Each wall is flat, endless, passes through zero and stands at right angles to its row. A trip goes straight from one point to another. List the walls that it crosses, first one first.
(in the rows, 128 means zero)

Walls:
(1): 105, 104, 7
(2): 156, 102, 89
(3): 106, 142, 118
(4): 157, 93, 149
(5): 80, 149, 150
(6): 122, 112, 142
(7): 70, 91, 75
(8): 108, 158, 102
Trips:
149, 100, 121 to 166, 174, 102 => 7, 6, 8, 4, 3
81, 182, 108 to 135, 157, 84 => 2, 5
74, 133, 116 to 128, 128, 103 => 6, 2, 5
166, 167, 111 to 194, 124, 102 => 4, 8
141, 116, 73 to 147, 142, 89 => none
95, 81, 142 to 102, 157, 123 => 3, 4, 8, 6
111, 100, 94 to 124, 46, 102 => 4, 8, 3

Walls:
(1): 125, 183, 167, 133, 104, 133, 106, 73, 155, 89, 117
(2): 177, 99, 150, 122, 129, 152, 213, 104, 62, 142, 103
(3): 108, 169, 105, 120, 179, 137, 128, 140, 105, 100, 127
(4): 115, 180, 179, 191, 175, 135, 94, 150, 121, 116, 114
(5): 182, 73, 139, 126, 146, 81, 184, 120, 92, 68, 104
(6): 128, 123, 120, 153, 37, 80, 154, 146, 122, 43, 141
Trips:
123, 249, 103, 137, 122, 120, 151, 144, 161, 174, 124 to 179, 100, 112, 122, 82, 145, 124, 103, 88, 71, 106 => 6, 2, 4, 5, 3
116, 147, 188, 136, 114, 198, 193, 143, 109, 73, 109 to 107, 118, 144, 115, 96, 121, 149, 138, 182, 59, 126 => 3, 4, 2
119, 106, 193, 109, 95, 101, 182, 123, 81, 139, 189 to 139, 145, 106, 138, 78, 111, 100, 133, 97, 158, 106 => 5, 2
69, 175, 139, 94, 152, 180, 141, 80, 154, 109, 154 to 161, 199, 152, 103, 148, 104, 148, 145, 143, 104, 174 => 6, 5
129, 155, 179, 168, 155, 162, 143, 214, 146, 162, 148 to 165, 129, 87, 107, 128, 88, 112, 156, 122, 113, 145 => 6, 5, 4

Walls:
(1): 114, 230, 93, 118, 146, 70, 92, 160, 124, 86, 89, 83, 107, 60, 123, 114, 132, 143, 112, 60, 152, 110, 147, 156
(2): 136, 94, 107, 103, 146, 117, 160, 175, 108, 85, 96, 115, 121, 148, 111, 109, 145, 122, 93, 92, 119, 144, 132, 56
(3): 126, 141, 167, 131, 118, 84, 120, 81, 97, 111, 137, 70, 146, 166, 134, 175, 166, 109, 112, 121, 189, 105, 55, 121
(4): 115, 125, 185, 148, 187, 143, 187, 107, 123, 197, 103, 158, 92, 135, 112, 147, 146, 164, 133, 135, 86, 139, 55, 181
(5): 162, 105, 127, 104, 95, 81, 118, 132, 115, 114, 192, 142, 66, 57, 98, 174, 100, 104, 115, 140, 168, 64, 138, 137
Trips:
185, 179, 144, 78, 168, 143, 143, 146, 178, 120, 126, 157, 67, 143, 126, 16, 157, 143, 89, 171, 99, 103, 99, 169 to 176, 142, 190, 113, 88, 66, 101, 145, 151, 180, 92, 205, 123, 140, 154, 122, 161, 146, 42, 245, 115, 113, 176, 128 => 2, 1, 5
159, 82, 128, 53, 136, 88, 88, 87, 137, 115, 153, 126, 196, 125, 130, 63, 142, 155, 133, 184, 124, 102, 161, 90 to 144, 173, 146, 132, 188, 122, 201, 62, 141, 126, 147, 120, 157, 128, 154, 123, 131, 89, 142, 146, 68, 132, 96, 110 => 5, 3, 2, 4
124, 95, 132, 238, 152, 81, 109, 153, 54, 100, 159, 73, 87, 114, 126, 153, 66, 113, 78, 148, 182, 192, 140, 113 to 119, 157, 124, 122, 168, 183, 108, 162, 132, 209, 179, 162, 111, 163, 79, 95, 118, 101, 103, 222, 195, 91, 56, 69 => 1, 4, 2
180, 152, 137, 118, 100, 135, 163, 157, 142, 108, 103, 125, 69, 166, 141, 106, 128, 100, 140, 145, 138, 190, 131, 101 to 189, 87, 156, 184, 156, 164, 168, 114, 173, 173, 84, 149, 106, 160, 121, 132, 100, 124, 171, 72, 35, 142, 140, 144 => 4, 2

Walls:
(1): 51, 113, 164, 84, 105, 79, 190, 97, 154, 47, 105, 55, 118, 81, 166, 158, 109, 107, 156, 91, 177, 103, 59, 142, 147, 85, 131, 140, 55, 159, 97, 137, 101, 82, 187, 109, 184, 95, 170, 151, 165, 131, 152, 123, 207, 106, 106, 161
(2): 152, 140, 96, 120, 133, 195, 76, 148, 91, 63, 104, 78, 149, 73, 109, 201, 213, 123, 89, 178, 150, 72, 157, 180, 183, 196, 215, 133, 130, 185, 120, 114, 94, 115, 107, 113, 162, 123, 150, 172, 144, 130, 115, 33, 130, 128, 153, 107
(3): 120, 87, 154, 177, 86, 117, 105, 80, 115, 108, 170, 122, 89, 184, 94, 100, 160, 96, 97, 170, 150, 118, 122, 111, 80, 80, 124, 171, 104, 114, 221, 147, 88, 112, 91, 48, 135, 157, 139, 110, 122, 70, 74, 129, 93, 173, 164, 77
(4): 144, 196, 175, 183, 146, 104, 172, 143, 111, 174, 67, 218, 76, 186, 148, 73, 172, 218, 152, 97, 107, 187, 147, 161, 203, 193, 173, 134, 159, 154, 56, 161, 139, 89, 137, 153, 147, 104, 143, 157, 117, 120, 94, 110, 118, 123, 160, 153
(5): 152, 101, 146, 88, 126, 197, 159, 108, 153, 117, 105, 218, 95, 140, 137, 126, 112, 142, 163, 174, 130, 159, 97, 95, 170, 111, 176, 172, 154, 113, 130, 99, 112, 119, 97, 101, 154, 102, 116, 180, 151, 136, 207, 27, 130, 138, 175, 121
(6): 123, 114, 165, 172, 166, 158, 134, 125, 117, 129, 83, 146, 161, 123, 189, 88, 151, 208, 113, 210, 70, 102, 67, 60, 137, 132, 83, 152, 141, 157, 154, 144, 150, 159, 133, 187, 115, 118, 138, 187, 152, 117, 129, 138, 100, 130, 145, 109
Trips:
101, 119, 88, 173, 147, 169, 145, 90, 176, 204, 167, 95, 206, 89, 156, 158, 98, 111, 80, 140, 151, 110, 184, 98, 96, 150, 50, 61, 181, 60, 127, 115, 72, 151, 65, 149, 115, 179, 126, 123, 192, 141, 79, 108, 113, 120, 77, 122 to 175, 124, 203, 134, 101, 156, 144, 97, 199, 146, 137, 144, 105, 182, 114, 81, 142, 106, 103, 155, 139, 127, 142, 169, 115, 169, 128, 137, 188, 109, 90, 144, 104, 117, 113, 82, 125, 185, 164, 120, 126, 111, 145, 112, 143, 124, 125, 127 => 3, 6, 5, 4
172, 150, 122, 132, 164, 113, 131, 166, 139, 132, 198, 226, 162, 102, 56, 122, 68, 109, 167, 66, 85, 133, 198, 101, 98, 81, 158, 157, 82, 44, 35, 123, 140, 205, 152, 107, 198, 78, 206, 134, 167, 181, 100, 154, 44, 71, 126, 177 to 127, 109, 73, 133, 159, 190, 100, 64, 108, 122, 116, 184, 112, 130, 110, 170, 86, 82, 113, 82, 103, 177, 140, 190, 145, 113, 169, 100, 96, 156, 114, 139, 82, 178, 105, 140, 50, 151, 133, 117, 182, 169, 141, 157, 136, 159, 92, 233 => 4, 2
73, 126, 155, 192, 150, 132, 62, 84, 116, 118, 171, 113, 137, 114, 71, 75, 172, 145, 171, 168, 171, 145, 110, 79, 164, 156, 115, 95, 182, 136, 56, 110, 107, 138, 190, 170, 121, 110, 73, 115, 167, 170, 120, 148, 127, 131, 196, 224 to 112, 98, 140, 110, 127, 140, 140, 109, 188, 117, 183, 121, 104, 89, 162, 98, 72, 166, 133, 92, 148, 118, 156, 130, 126, 96, 119, 193, 126, 137, 114, 122, 174, 202, 110, 147, 180, 77, 181, 102, 79, 115, 178, 129, 154, 134, 107, 179 => 1, 5, 4, 6
105, 98, 135, 123, 87, 136, 188, 93, 142, 68, 133, 88, 68, 131, 148, 60, 102, 103, 110, 48, 35, 73, 130, 125, 156, 189, 186, 163, 158, 91, 152, 134, 110, 77, 201, 81, 44, 181, 139, 80, 78, 99, 51, 105, 121, 87, 184, 140 to 162, 77, 113, 109, 134, 15, 126, 162, 122, 102, 64, 45, 182, 150, 117, 156, 68, 78, 171, 72, 69, 169, 111, 145, 122, 84, 153, 165, 54, 105, 123, 155, 193, 77, 116, 108, 162, 123, 106, 151, 88, 81, 156, 151, 150, 104, 169, 118 => 4, 3
99, 74, 125, 113, 144, 156, 131, 143, 157, 111, 110, 145, 80, 118, 163, 94, 138, 113, 141, 144, 142, 125, 174, 158, 136, 182, 191, 141, 139, 149, 89, 151, 198, 107, 134, 176, 89, 116, 119, 131, 162, 126, 95, 211, 139, 121, 169, 136 to 123, 70, 199, 136, 178, 145, 168, 113, 153, 83, 115, 141, 114, 128, 185, 141, 121, 121, 102, 129, 124, 143, 120, 104, 68, 172, 104, 194, 130, 149, 151, 112, 118, 148, 174, 170, 162, 140, 123, 127, 135, 169, 155, 77, 141, 159, 107, 83 => 1, 5, 2, 4, 3
122, 114, 96, 111, 155, 225, 129, 107, 110, 89, 74, 131, 177, 61, 169, 181, 82, 56, 126, 127, 144, 190, 73, 93, 75, 117, 151, 136, 165, 128, 91, 138, 116, 54, 155, 87, 99, 121, 196, 139, 113, 213, 126, 185, 206, 101, 189, 96 to 144, 119, 180, 85, 80, 162, 113, 145, 157, 112, 67, 173, 72, 194, 89, 137, 173, 186, 116, 71, 93, 128, 74, 170, 123, 156, 138, 197, 181, 108, 156, 117, 193, 64, 149, 187, 164, 125, 99, 115, 171, 162, 188, 184, 174, 135, 110, 114 => 6, 4, 2
105, 105, 159, 145, 136, 142, 178, 81, 89, 145, 85, 154, 165, 105, 168, 119, 87, 165, 128, 154, 161, 163, 61, 136, 173, 74, 183, 158, 136, 131, 125, 126, 94, 126, 148, 147, 149, 76, 196, 47, 61, 55, 50, 83, 155, 136, 145, 131 to 117, 93, 98, 68, 136, 116, 42, 139, 86, 116, 78, 87, 65, 84, 114, 139, 150, 57, 165, 111, 75, 127, 172, 98, 175, 171, 108, 118, 110, 91, 72, 64, 145, 120, 124, 141, 111, 97, 48, 118, 63, 144, 157, 76, 148, 71, 185, 127 => 2, 3, 6, 4, 1
137, 119, 135, 175, 117, 77, 182, 128, 134, 123, 126, 99, 155, 102, 117, 91, 123, 106, 77, 145, 81, 151, 169, 167, 50, 168, 39, 85, 57, 105, 152, 108, 68, 143, 133, 182, 121, 103, 122, 112, 59, 96, 104, 108, 88, 144, 142, 121 to 146, 68, 151, 137, 97, 103, 218, 138, 155, 147, 77, 119, 64, 112, 199, 95, 79, 131, 97, 132, 124, 135, 161, 133, 149, 129, 74, 157, 152, 123, 120, 101, 142, 141, 145, 143, 97, 127, 151, 160, 126, 132, 36, 134, 184, 61, 104, 106 => 4, 1, 3
